Every row gives one point. Any point is a mix of the corners, with weights that add up to 1. It lies inside the corners' shape when no weight is negative. Say inside or outside, and name the corners with a negative weight.

Corners:
(1): [0.20 1.83]
(2): [ 1.15 -0.90]
(3): [-2.11 -0.95]
Points:
[ 0.95 -0.81] => inside
[-0.61 -1.28] => outside (1)
[0.45 0.74] => inside
[-1.62  0.07] => outside (2)
[-1.78 -2.15] => outside (1)
[1.46 0.83] => outside (3)
[-2.28 -1.85] => outside (1)

Corners:
(1): [-1.56  0.00  1.00  1.03]
(2): [-0.99 -1.46 -2.64 -2.91]
(3): [ 3.12 -0.08  3.17 -2.51]
(4): [0.29 0.39 0.10 2.22]
(5): [-0.82  2.64 -1.68  0.25]
Points:
[ 0.62  1.28  0.20 -0.81] => inside
[ 1.34  0.39  1.20 -0.42] => inside
[-0.71  0.40 -0.35  0.09] => inside
[-0.63  1.97 -1.31 -0.01] => inside
[ 0.17  0.50 -0.02  1.66] => inside
[-2.32  0.70 -1.33 -0.06] => outside (3, 4)
[ 0.00  0.05  1.34 -0.08] => inside
[-1.13  1.38 -1.52  0.73] => outside (3)

Corners:
(1): [-0.70 -0.33 -0.33  0.11  0.26 -1.89 -0.60  2.49  0.94]
(2): [ 2.14 -1.51 -0.13 -1.27 -1.83 -0.89 -3.60 -1.67  0.51]
(3): [-1.96 -0.36  0.59  2.77  0.48 -1.25 -0.68 -0.94 -0.72]
(4): [-2.19  0.96 -0.65 -0.07 -0.67 -1.18 -0.70 -0.62  0.24]
(5): [ 1.33 -0.18  1.08 -2.11  2.83  0.54 -4.31  0.09 -0.99]
(6): [-0.66  1.22  2.47  0.02 -0.56 -1.73 -0.79  1.07 -0.11]
(7): [ 2.86  0.71  0.40 -1.19  2.39  0.11 -2.14 -1.19 -0.82]
(8): [ 1.94 -1.03  1.73 -1.60  2.36  2.02 -2.57 -2.31  0.50]
(9): [-1.13 -1.28  0.42 -0.54  0.17 -1.79 -0.14 -0.95 -1.04]
(10): [ 2.27 -0.43  0.92 -1.34  1.38  2.80 -2.68 -0.61 -1.69]
Points:
[ 1.61 -0.12  0.74 -1.10  1.58  0.32 -2.29 -1.15 -0.29] => inside
[ 1.11 -0.35  0.62 -0.96  2.58  1.53 -2.45 -0.76 -1.18] => outside (2, 6)
[ 0.75  0.09  1.20 -2.51  2.77 -0.15 -1.39 -0.20  0.57] => outside (2, 3, 10)
[-0.91  0.03  0.84 -0.64 -2.15 -1.08 -0.68  0.55  0.54] => outside (3, 5, 7)
[ 0.03 -0.13  0.39 -0.45  0.37 -1.05 -1.92  0.05 -0.48] => outside (8)
[-0.04  0.50  0.59 -1.79  0.78 -2.33 -2.29  1.42  0.00] => outside (3, 8, 10)
[ 0.78 -0.13  1.21 -0.71  1.10 -0.27 -2.06 -0.08 -0.51] => outside (4)
[-0.23 -0.14  0.17  0.02  0.51 -1.69 -0.66 -0.29  0.01] => outside (5, 10)

Corners:
(1): [-0.30  1.67 -0.37  3.15 -0.71  1.88 -0.36  0.33  1.93 -0.46  0.70  0.95]
(2): [ 1.15  0.03 -2.14  0.05 -1.19 -1.63  1.01 -0.32 -0.55 -4.22 -0.10 -5.10]
(3): [ 1.84  0.50 -0.01  0.50  1.11  1.62 -1.43  0.73 -1.84  0.82 -0.49  0.92]
(4): [ 0.44  1.35  0.60 -1.06 -2.48  2.03  0.18  0.87  0.28  1.20  0.32  2.13]
(5): [ 0.09  2.25  0.96  0.33  1.21 -0.34  0.70 -0.66 -0.65  2.26 -1.06  2.65]
(6): [ 1.69  0.44 -3.26  0.23 -2.19 -0.71  0.12 -1.27 -0.31 -5.97 -3.43 -2.15]
(7): [-0.08 -1.06 -0.44  0.89 -2.15 -0.82 -1.65 -1.14  0.15  0.31 -1.46  0.08]
(8): [-0.17 -1.31  2.53  0.28  1.61  1.90  0.92 -0.15 -0.65  0.58  0.40  3.52]
(9): [-0.46 -0.49 -2.02 -0.89 -0.48  0.79 -0.63 -1.06  0.47 -3.74 -2.97 -5.05]
(10): [ 0.48 -0.30 -1.68 -0.31 -0.27 -0.11  0.25  1.55  2.60  0.25  0.07  1.74]
(11): [ 0.13  0.82  0.10 -0.73  1.17  1.34 -1.80 -1.87  0.16  1.51  1.97  2.48]
(12): [-0.71  1.34  2.09  0.20 -0.61 -0.56 -1.96  1.46  0.65 -1.47 -0.26  1.01]
(13): [ 2.41  0.25  2.26  0.12  1.14  1.37 -0.50 -1.20  1.30  0.58 -0.67  1.08]
Points:
[ 0.25  0.71 -0.41  0.66 -0.10  0.86 -0.54 -0.21  0.94 -0.13  0.40  0.95] => inside
[ 0.36  0.39 -0.27  0.24  0.19  0.03 -0.54 -0.45  0.29 -0.93 -0.67 -0.06] => outside (4)
[ 0.16  0.20 -0.70  0.33 -0.86 -0.16 -0.63 -0.43  0.08 -0.70 -0.69  0.03] => outside (13)
[ 1.25  0.23  0.21  0.22  0.09  0.81 -0.38 -0.42  0.05 -0.77 -0.88  0.53] => inside
[ 1.74  1.84  1.35  0.44  1.08  1.31 -0.01  0.20 -1.36  0.98  0.46  2.64] => outside (7, 9, 10)
[ 0.37 -0.10 -0.69 -0.11 -0.12  0.51 -0.17 -0.08  0.35 -1.30 -0.85 -0.81] => inside

Corners:
(1): [ 0.37  1.21  0.48  0.66  1.10 -1.10 -3.54 -3.29 -1.05 -0.06 -1.34  1.12
 -2.91  1.91  1.84  0.44 -3.65  0.89]
(2): [-0.43  1.07 -0.95 -0.71 -1.07 -0.01 -1.67 -1.25 -1.67 -3.17  0.63 -0.20
 -0.35  0.99  0.22  3.14  2.13  0.06]
(3): [-1.81  1.68 -0.92 -0.22  0.81 -0.63  1.30 -0.07 -0.42 -0.16 -1.09  1.47
 -0.89  1.56  0.45  1.60  0.95 -0.34]
(4): [-0.62  2.28 -0.62  0.97  1.96 -0.01 -0.74 -2.78  0.19 -0.80  1.84  0.10
  0.87 -0.13 -0.70  3.09  0.82 -0.48]
(5): [-0.26  1.85 -1.07  2.05 -1.63  1.09 -0.24  0.67 -0.49 -0.88 -1.59  0.51
  0.26 -1.93 -0.28  0.23 -1.36 -0.57]
(6): [-0.83  0.67 -0.17  0.41  3.03  1.12 -0.92 -2.31  1.77 -1.98  0.77 -0.59
 -2.18 -1.48  1.54  3.24  0.46 -0.64]
(7): [-3.79 -0.21  1.17 -1.93  1.21 -1.10 -2.76  0.11 -1.80 -0.80 -1.39 -0.32
 -1.35 -1.94 -1.43  0.85 -0.44  1.87]
(8): [ 1.11 -0.84 -1.19  0.46  0.48 -1.61  0.61  3.52 -0.76 -2.63  0.68 -3.24
  1.00  2.59 -0.39 -1.06  2.55  0.14]
(9): [-0.91 -1.66 -1.06 -1.78  2.02  2.28 -2.41 -2.16 -1.37  0.80 -1.00 -1.58
 -0.58  3.17 -0.56  1.36 -3.61  0.44]
(10): [ 1.77  0.92 -0.85 -0.29  0.82 -0.41 -2.53 -0.07  1.64 -0.97 -0.55  0.63
 -0.02 -0.58  2.10  0.48 -2.26  0.70]
(11): [-0.98 -1.51 -1.43  1.30  0.56  3.73  0.55 -0.08 -1.16  0.66 -1.00 -0.50
  0.59  1.96  1.76  0.22 -2.02  3.23]
(12): [-1.44 -1.17  1.14 -2.39 -1.34 -0.22 -0.44  1.74 -0.34  0.78  1.88  0.90
 -1.42 -0.53  0.36 -1.40 -2.68 -0.35]
(13): [ 0.73 -0.59 -0.60  1.07  1.89  1.98  0.44 -0.79 -0.38  1.53  0.23  0.05
  1.00 -3.27  1.36  1.79  1.40 -0.14]
(14): [-1.21 -3.28 -2.80 -1.18  0.76  1.63 -1.79  0.11 -2.00 -0.84  2.18 -1.64
 -1.78 -2.09 -3.51 -0.79  1.22  1.67]
(15): [ 1.64 -4.57  1.08 -1.34  0.43 -1.37  0.32 -0.16  1.61 -0.14  1.14 -1.32
 -0.51 -0.31 -0.26  1.12 -1.54  1.94]
(16): [-1.61 -1.45 -2.89  1.93  1.36 -2.60  0.90  3.06 -1.11  0.97 -0.17 -1.97
 -1.42 -0.86  0.54  1.09 -1.96  0.70]
(17): [-0.62 -2.55  0.51  1.39  0.05 -1.31 -2.39  0.36  1.80  0.83  1.02  1.90
 -1.52  0.72 -0.21  2.12 -0.52 -0.94]
(18): [-0.33 -0.25 -0.95  1.12  0.52  0.93 -1.10 -2.50 -1.26 -2.38 -0.35  1.56
  0.96 -1.16  1.17  0.18 -0.92 -0.33]
(19): [-2.80  0.70 -1.10 -0.19 -2.92 -0.51  0.06  1.42 -0.08  0.97 -2.36 -1.07
  1.07  2.06  1.69 -2.70 -0.67  0.23]
Points:
[-0.55  1.13 -1.74  0.88  0.12  1.34 -0.15 -0.40 -0.91 -0.54 -0.42 -0.28
  0.38  0.47  1.26  0.40 -0.22  0.10] => outside (7, 15, 17)
[-0.68  1.22  0.20 -0.89 -0.56  0.39 -2.86  0.04  0.10 -0.62  0.21 -0.05
 -0.74 -0.74 -0.45  0.16 -0.38 -0.42] => outside (3, 11, 15, 16, 18)
[-1.10 -0.60 -0.74  0.19  0.46  1.07 -0.72 -0.30 -0.77  0.05 -0.70 -0.35
 -0.27  0.88  0.73  0.41 -1.34  1.35] => inside
[-0.24 -0.14 -1.08  0.23  0.85  0.39 -0.82 -0.58 -0.52 -0.60 -0.50 -0.65
 -0.13 -0.23  0.34  0.90 -0.57  0.70] => outside (12, 17)
[-1.10  0.01 -0.61 -0.21  0.61  0.30 -0.76 -0.71 -0.30 -0.03  0.17  0.19
 -0.62 -0.10  0.21  1.07 -0.85  0.18] => outside (8)
[-0.93 -0.44 -0.89  0.12  0.06 -0.33 -0.84  0.12 -0.61 -0.16 -0.28 -0.44
 -0.65  0.29  0.45  0.06 -0.99  0.51] => inside
